Rows are points. To make a cloud, some directions were put in groups of two or more. Within a group, all points are equally far from the middle, so they leave a hole (a ring in 2 directions, a hollow ball in 3). The other directions are filled evenly. Then the cloud was stretched, turned, moved and blurred a little. How many holes are there, and how many directions does each take, smallest first?

Cloud (19 x 3):
1.97 0.35 -0.63

-0.24 -0.18 -1.84

-0.24 1.22 -0.35

2.76 -1.82 1.89

-0.71 -0.02 3.39

-2.33 -0.17 0.20

-1.42 -0.40 -0.21

2.79 0.47 0.05

-2.86 -1.01 3.06

-2.33 2.06 -2.41

-2.64 3.02 -1.74

1.29 -0.81 1.71

0.28 0.42 2.80

-1.31 -2.68 2.89

-2.98 2.47 -0.27

-0.30 -1.32 -1.37

-1.24 -0.45 -2.07

2.40 -0.64 -0.20

-0.50 2.99 -0.80
Holes: 0

Cloud, 31 rows:
0.38 -3.06 -2.32 1.11

0.61 -1.65 -0.36 -0.90

-0.70 0.14 2.05 -2.03

0.86 0.68 -2.68 0.02

0.83 2.66 -1.20 -0.82

2.78 -1.49 -3.07 2.17

1.76 -2.52 -3.85 1.20

0.59 -2.18 -2.87 -0.89

-1.65 -1.49 -0.46 -0.40

2.41 4.35 0.67 -0.36

1.60 -1.06 2.04 -2.73

-1.23 1.83 -1.43 -0.76

-0.17 -2.66 -0.75 1.18

-0.81 -1.62 -3.64 0.46

2.18 1.78 -1.45 0.62

-0.75 -2.50 -1.39 -1.98

0.27 1.38 -1.46 2.75

1.40 -0.44 0.95 -0.14

2.26 -1.41 0.34 -0.89

1.89 -2.05 0.32 -1.42

2.30 0.72 -1.80 2.28

1.27 -1.71 -2.16 0.15

-2.05 1.27 0.39 -3.27

0.64 1.95 -2.44 3.04

1.37 2.64 -0.98 -1.00

-0.96 -1.06 -0.58 0.24

-1.00 -2.83 -1.51 0.82

1.35 -1.57 -2.40 -0.23

0.66 -2.87 0.97 -3.22

2.93 1.09 0.05 -1.74

2.88 -0.06 -1.19 0.34
Holes: 0

Cloud:
-0.31 1.64 -5.05 0.16 1.99 -0.14

0.58 3.12 1.39 0.49 -0.63 -0.66

2.45 0.28 0.11 1.23 -2.42 1.25

-1.44 1.84 -0.93 -1.53 -2.11 0.64

-1.19 1.61 -0.79 0.19 2.75 2.44

-2.79 0.10 -3.16 -0.05 1.27 -0.72

2.56 -3.37 -1.43 0.64 0.48 -0.89

0.68 -2.40 2.89 0.97 -0.14 -1.04

-0.59 0.36 0.33 -1.35 0.93 -3.23

1.39 -1.05 -2.45 1.43 -2.19 0.74

-1.06 2.28 2.41 1.20 0.02 1.71

0.70 0.02 1.25 1.29 -3.92 -0.46

2.30 0.07 0.57 0.21 -2.37 -2.11

-1.06 1.59 0.54 -2.61 -0.80 0.23

-0.14 0.30 -2.30 -1.21 1.67 2.23

-1.56 3.45 0.53 -1.20 1.89 -0.44

0.82 -1.16 -0.35 2.41 0.17 2.40

1.20 2.70 1.31 -0.79 -0.88 1.70

1.08 0.09 -4.40 1.16 -0.55 -0.50

1.00 -0.58 -1.64 -2.40 3.27 0.91

2.54 -2.75 0.50 1.15 0.15 1.89

0.00 0.25 2.43 1.97 -2.61 -0.27

-0.78 1.84 -2.54 1.10 1.91 2.63

0.80 0.35 2.64 -1.25 1.73 -1.90

-2.22 -1.67 -0.31 -0.68 1.15 0.18

-0.22 -2.63 3.16 0.49 -0.20 0.18

1.68 3.24 0.27 -0.07 -0.89 -0.45

1.79 -2.63 1.77 1.05 1.54 -0.66

1.12 0.57 0.41 -0.47 4.18 0.97

-1.88 1.82 -3.01 0.49 2.07 -1.41

0.53 0.69 -4.20 0.12 -1.68 -0.96

0.38 -0.31 0.64 -1.58 4.25 -0.08

-0.53 0.97 -4.87 0.78 -0.05 0.84

3.72 0.12 1.23 -0.39 0.19 1.50

0.63 -2.99 2.11 0.93 0.26 -1.01

3.88 -0.98 2.06 -0.33 -0.88 0.97

1.02 -0.46 2.66 1.12 -3.05 -1.07

-1.15 3.06 -1.89 0.36 -2.62 -1.39

-0.17 -0.70 1.66 -2.77 -0.77 -2.12

-1.24 2.29 -0.78 1.14 -1.91 -1.91

3.76 -2.39 -1.20 -0.09 -0.19 -1.38

-2.31 -0.56 0.42 1.98 -1.12 1.49

-1.15 2.51 -0.76 -0.32 0.54 -2.59

-1.05 2.37 -2.71 0.87 2.63 1.98

-0.23 0.29 0.64 1.30 -1.16 -2.31

2.99 -2.52 -1.88 -0.36 1.80 -1.71

2.22 -0.72 1.36 -3.29 0.45 -0.33

-1.42 2.31 1.27 -2.28 -0.47 0.55

-0.20 1.08 -4.04 -1.74 3.19 0.19

-2.52 1.76 -1.43 -1.09 -0.72 -2.51

-1.11 1.67 -2.27 -1.12 4.00 0.24
Holes: 2 (2, 4)
